Each point is reached from the start by the listed moves, each made once or not at all, plus a little noise. Say if it took an odd or an even number of moves. Then give how often each move was made.

Moves:
(1): [1.0 1.4 3.4]
(2): [-2.1  2.6  0.1]
(3): [-0.9 -1.8  2.2]
Start: [-2.3  1.2 -0.3]
Points:
[-4.4  3.4  5.3] -> odd (1, 1, 1)
[-3.5  5.3  3.1] -> even (1, 1, 0)
[-2.4  1.1 -0.4] -> even (0, 0, 0)

Moves:
(1): [ 3.1  1.8  0.4 -3.3  5.5 -0.2  1.9 -2.0 -5.0  3.4]
(2): [ 2.6  2.6  1.9 -2.2 -0.5  1.3  0.5  3.7  1.2  0.8]
(3): [-0.4  0.9  2.1  0.7  1.3  2.9 -1.2 -1.3  0.1 -3.3]
(4): [-0.8 -0.7  1.3  4.7  3.0  1.0 -1.4  2.0  3.3  2.9]
(5): [-3.4  5.4  2.0 -0.3  0.6 -2.5 -0.4 -2.1  0.0  2.3]
(6): [-0.3  0.8 -0.9 -2.4  3.0  1.6 -0.1 -3.3  2.4  2.7]
(7): [ 0.2  0.5  0.5  1.0 -0.1  1.8  2.9  0.9  0.8 -0.4]
(8): [-2.4  0.7  1.5 -2.9  2.2 -2.8  1.8  3.1  0.8 -0.4]
Start: [ 0.9  0.3 -1.4 -0.3 -2.1  0.3  0.4  0.9  0.0 -1.3]
Points:
[-1.0  9.1  6.5  3.7  2.2  4.7  0.7  4.1  5.3  0.7] -> odd (0, 1, 1, 1, 1, 0, 1, 0)
[-2.4  6.2  1.1  0.4 -1.7 -0.5  2.6  0.0  0.9  0.6] -> even (0, 0, 0, 0, 1, 0, 1, 0)
[-3.1  1.9  2.8 -0.3  7.5  2.9 -0.4  1.5  6.5  0.7] -> even (0, 0, 1, 1, 0, 1, 0, 1)
[-0.4  0.4  2.1  5.1  2.1  4.2 -2.2  1.6  3.2 -1.6] -> even (0, 0, 1, 1, 0, 0, 0, 0)
[-6.2  6.7  5.6  2.1  4.9 -1.0 -0.9  2.7  4.1  0.1] -> even (0, 0, 1, 1, 1, 0, 0, 1)

Moves:
(1): [-2.5  1.5 -2.8 -0.9  0.3  1.6  0.0 -1.0  1.2  0.5  1.1 -0.3]
(2): [ 1.0  1.8 -0.8 -2.8  1.3 -3.3  1.5  1.1  1.1 -1.2  1.8  0.1]
(3): [ 1.0 -2.0 -0.9 -2.1  1.3  0.7 -0.3 -0.7 -1.6 -0.6 -0.6  1.6]
(4): [-0.3 -0.4  1.4  4.0  1.5 -0.5 -0.4 -1.6 -0.7 -1.0 -0.9  1.6]
(5): [ 0.7  2.7 -1.3  1.5 -2.3  1.4  1.5 -0.4  1.7  1.5 -1.5  0.8]
(6): [-2.0  0.8  2.1 -0.4 -1.0  0.7 -2.2  0.5  2.0  0.5 -1.0 -0.5]
(7): [-3.0  2.9  0.4 -1.4 -0.5 -2.4  0.6 -2.4 -0.7  3.2  0.3 -0.8]
(8): [ 1.5  0.4  1.9  0.0  0.4  1.5  0.4 -2.7  0.4  0.1 -0.6 -1.2]
(9): [-2.4  1.3 -0.3 -0.3 -1.5 -0.5  1.5 -3.0  4.5  2.6 -0.9  1.2]
(10): [ 1.4  0.4  0.2 -1.5 -3.5 -1.2  0.0 -0.6 -0.8  0.3 -0.2  1.5]
(11): [-0.1  0.5  0.3 -0.5 -0.5 -0.5 -1.4 -1.7  2.5  1.6 -0.7  0.2]
Start: [-1.7  0.0  0.5  0.7 -1.3 -1.3  0.8  0.1 -1.0 -1.1  1.9  2.4]
Points:
[-1.7  2.9  4.3 -3.0 -3.3 -4.4  0.0 -8.4  6.2  1.2 -1.0  7.0] -> even (0, 1, 1, 1, 0, 1, 0, 1, 1, 1, 1)
[-0.4  3.9  0.4  1.0 -0.5 -2.0  5.0 -7.3  4.5  0.4 -0.8  6.4] -> even (0, 1, 1, 1, 1, 0, 0, 1, 1, 0, 0)
[-5.9  5.4 -1.1 -8.6 -3.4 -5.0  0.5 -3.0  0.2  1.7  3.4  4.1] -> even (1, 1, 1, 0, 0, 1, 1, 0, 0, 1, 0)
[-7.3  3.6 -0.5 -2.5  0.2 -3.0 -0.3 -6.5  7.9  1.3  0.7  6.4] -> odd (1, 1, 1, 1, 0, 1, 0, 0, 1, 0, 1)
[-4.2  6.0 -0.2  0.2 -4.7 -2.9  1.4 -4.5  2.3  5.2 -0.1  2.8] -> odd (0, 0, 0, 0, 1, 0, 1, 0, 0, 0, 1)
[-4.3  1.2 -3.2 -4.3 -4.7 -0.6  2.0 -5.2  2.5  1.6  1.5  6.4] -> even (1, 0, 1, 0, 0, 0, 0, 0, 1, 1, 0)
[-2.1  4.3 -2.7 -2.7 -6.7  2.4  3.9 -8.3  4.6  3.2 -0.6  6.0] -> even (1, 0, 1, 0, 1, 0, 0, 1, 1, 1, 0)
